Each row of a before or after table is a point. The points were changed in one or more steps. Then noise was added and the rows were shuffled. The steps act on columns, c1 being the first. What was done? A step turns or swaps two columns, mirrors them in a line or flattens them onto one, adds a multiple of one to another, or multiplies or shifts one. Angles are multiples of 10 degrees, from the lower column toward the higher: turns from -170 to 170, lines from 10 to 170 but not 90. Use the fewest steps. Two steps may share a column if one is a turn and the other turns, adds or multiplies; they go together, in the order done. Otherwise the lowest column goes first.

Before (11 x 2):
50, 9
-26, -17
34, 34
-41, -15
-42, 61
2, -13
-39, 50
91, -27
-36, 28
-54, 62
40, -23
After (11 x 2):
-24, 64
19, -21
31, -29
-17, 30
4, -12
-18, -14
12, 31
22, 10
-14, 58
-2, -14
-13, 60
Steps: multiply c1 by 0.4

Before (8 x 4):
32, 43, -46, 36
5, 59, -46, -61
-3, -45, 1, -45
47, -26, -5, -23
53, -4, -46, -33
0, 31, 18, -80
31, -41, 3, 30
4, 11, 59, -61
After (8 x 4):
75, -27, -16, -12
9, 58, -56, -47
54, -39, 20, 15
-5, -47, -22, -17
5, 11, 6, 0
85, -5, -39, -36
-2, 30, -31, -21
52, 43, -9, -9
Steps: multiply c1 by 1.6; flatten c3 and c4 onto the line at 40 degrees

Before (12 x 6):
23, -27, -27, 12, 39, 66
-47, -29, -5, 67, -38, 58
6, -28, -26, 57, -8, -18
24, -1, 48, -49, -6, -68
-17, 37, 14, -11, 33, -54
5, 17, -33, -17, 39, 28
-10, -14, 28, -46, 40, -54
-19, 9, -63, 9, -17, 21
11, 12, 25, -27, -18, -83
2, 5, -4, 101, -23, 56
-5, -33, -16, 7, 64, 17
-21, -9, -44, 78, -38, 22
After (12 x 6):
-25, 22, -47, 84, 38, 8
-2, -8, -23, 40, 0, 36
-21, -3, 20, -56, -2, 63
32, 42, -37, -6, -22, -33
60, -19, -14, 12, -31, -14
-4, 50, -61, 17, 22, -14
41, -33, 29, -62, -12, 35
26, -10, -26, 36, -36, -58
-18, 7, -8, 111, 9, -22
-17, -34, 51, -70, -19, 51
36, 31, 13, -33, -8, 43
-13, -23, -4, 87, 55, -35
Steps: turn c1 and c5 by -120 degrees; add -0.7 times c3 to c2; mirror c4 and c6 in the line at 10 degrees

Before (13 x 9):
-13, -27, 20, -1, -30, -31, -3, 15, 7
-7, -34, -19, 4, -8, -23, -1, -13, 8
25, -2, 34, 40, 15, -49, 19, -20, -5
38, 37, 36, -1, 20, -20, 35, -9, 1
-9, -22, 19, 15, 0, -13, -5, 19, 41
-22, 9, 48, 32, -5, 40, 2, 30, 3
40, -2, 29, -15, 7, -9, 34, -39, -13
14, -19, 7, 11, -14, -11, -35, 22, -6
-19, 16, 46, 20, -41, 36, -8, 19, 29
-12, 29, 39, 33, -19, 12, -12, 3, 18
20, 19, 54, -17, 29, -9, 11, -43, 6
1, -24, -3, 29, -24, -10, -12, 15, 36
-28, -1, -8, 0, -21, -3, -17, 22, -7
After (13 x 9):
-9, -41, 9, 45, 6, 22, -6, 26, -15
7, -31, 23, 0, 11, 30, -29, -1, 2
16, 13, 36, 122, -22, 50, 24, 3, 16
-2, -20, 28, 11, 4, -8, -9, 12, 27
-12, -12, 6, 2, 23, -7, -31, -19, -10
36, 24, 0, -44, -35, 33, 21, 9, 30
0, 16, -24, 97, 17, 33, -16, 14, -24
-14, -11, -53, 96, 0, 31, -20, -12, -26
26, 33, 8, -3, -39, 42, 29, 4, -19
2, 36, -8, -50, -18, 55, 30, 25, 12
9, -27, 8, 34, 34, 11, 7, -16, 0
8, -6, -49, 59, 23, 33, -39, 13, -35
13, -39, 10, 86, 20, -2, -14, 27, -8
Steps: turn c5 and c7 by 110 degrees; turn c1 and c7 by 40 degrees; turn c8 and c9 by -120 degrees; turn c2 and c9 by -40 degrees; turn c3 and c6 by 110 degrees; multiply c4 by 3

Before (14 x 11):
33, -12, -23, 8, 15, -37, 42, 15, -51, 18, -25
-19, 50, -43, 21, -5, -53, -11, -15, -2, 19, -28
47, 19, 34, -30, 40, -5, 10, 16, -79, 42, 28
37, -38, 17, 19, 16, -7, 9, 45, 11, -36, 71
30, -6, -11, -50, 16, 36, 23, 17, -37, 56, 13
13, 44, -109, 34, -24, -51, -19, -45, -46, -3, 15
-10, 35, -32, 51, -3, -11, 48, -53, -19, -14, 30
4, -65, -4, 36, 4, 38, 37, -16, 3, -31, 42
-5, 45, -68, 41, -81, -74, 28, -14, -32, -1, 19
75, -61, 16, 8, 39, -22, 51, 1, 39, 1, 77
48, -32, 13, -5, -6, -16, 12, -29, -12, -39, 16
63, 2, -4, -7, -3, -5, 51, 6, 34, -48, 37
-44, 45, -80, -27, 8, -63, 24, -16, -70, -1, -3
66, -18, -9, 33, 32, 23, 42, 26, -1, -33, 35
After (14 x 11):
-2, 64, 45, -2, 2, 35, 41, 43, -31, 51, -12
-43, -10, -11, 33, 2, 12, 45, 13, -39, -10, 42
-12, -65, 15, 5, 9, 7, 37, 12, -4, 55, -60
-81, -11, -24, 4, 10, 13, 42, 2, 9, 44, -42
-44, -9, 26, 29, 32, 23, 12, -13, 16, 20, 2
25, 65, 7, -11, -13, 14, -7, 44, -23, -4, 60
2, 91, 24, 21, 15, 44, -14, 113, -55, 27, 32
-54, 18, -45, 5, 13, 66, 14, -25, 25, 39, -49
36, 104, 3, 0, 74, 72, 27, 71, -40, 31, 47
-74, 34, -6, -11, 44, 38, 40, 8, 60, 23, -17
-97, 12, 2, -37, 15, 76, 54, -13, 14, 10, -46
-60, 43, -14, 54, -13, 22, 6, -32, -59, -45, -4
21, 88, 6, 64, -21, 43, 14, 84, -24, -17, 48
-34, -23, -15, 18, 6, -17, 29, 7, -42, -73, -35
Steps: add 0.3 times c7 to c1; turn c1 and c5 by 150 degrees; turn c6 and c11 by -130 degrees; add 1 times c6 to c2; mirror c3 and c8 in the line at 140 degrees; turn c4 and c10 by 130 degrees; turn c4 and c9 by 50 degrees

Before (9 x 14):
32, 22, 19, 13, -22, 1, -38, -20, -78, 21, 22, -39, 8, 72
18, 79, 18, 24, -58, 7, -40, 7, -32, 28, -19, 7, -21, 17
36, 13, 17, 14, 73, -19, 55, 8, 7, -27, -24, 25, -45, -29
26, -7, -94, -47, -25, -5, 79, -80, 34, 1, -61, -2, 5, -36
-23, 10, 19, -26, -8, 42, -38, 3, -57, 93, -3, 62, 38, 13
19, -2, 5, -40, 46, 25, 40, -53, 48, -15, -1, -24, -62, -23
9, 37, 62, 2, -16, 23, -35, 42, -52, -8, 30, -25, 28, -1
-6, 11, -48, 42, 21, 14, 25, -23, -11, 1, -18, -35, -36, -35
26, -40, -79, -44, 1, -5, 9, -60, 19, -28, -50, 20, -46, -51
After (9 x 14):
18, -66, 29, 25, -9, 0, -39, 7, 64, 19, -48, 0, -26, -18
35, -27, -28, 16, -14, -25, 57, 9, -73, 17, 5, 33, -48, 19
32, 2, 20, 13, -64, 19, -40, -19, 47, 19, -32, -58, 3, -54
-24, -10, 93, -26, -51, 37, -38, 4, 26, 17, -5, 54, 46, -33
19, 0, -13, -38, 30, 74, 40, -51, -61, 4, 1, -17, -49, 31
22, -12, -29, -46, 19, 55, 10, -61, -4, -77, 63, 38, -34, 42
-7, -21, 1, 43, -17, 39, 25, -24, -15, -47, 3, -19, -45, 46
11, 0, -7, 3, -43, -22, -36, 43, 34, 62, -47, -23, 26, 10
27, -43, -2, -46, 44, 74, 78, -80, 11, -94, 47, 7, 17, 35
Steps: turn c2 and c11 by -130 degrees; swap c3 and c10; add -0.3 times c4 to c13; turn c5 and c9 by -110 degrees; add -1 times c8 to c6; mirror c12 and c14 in the line at 170 degrees
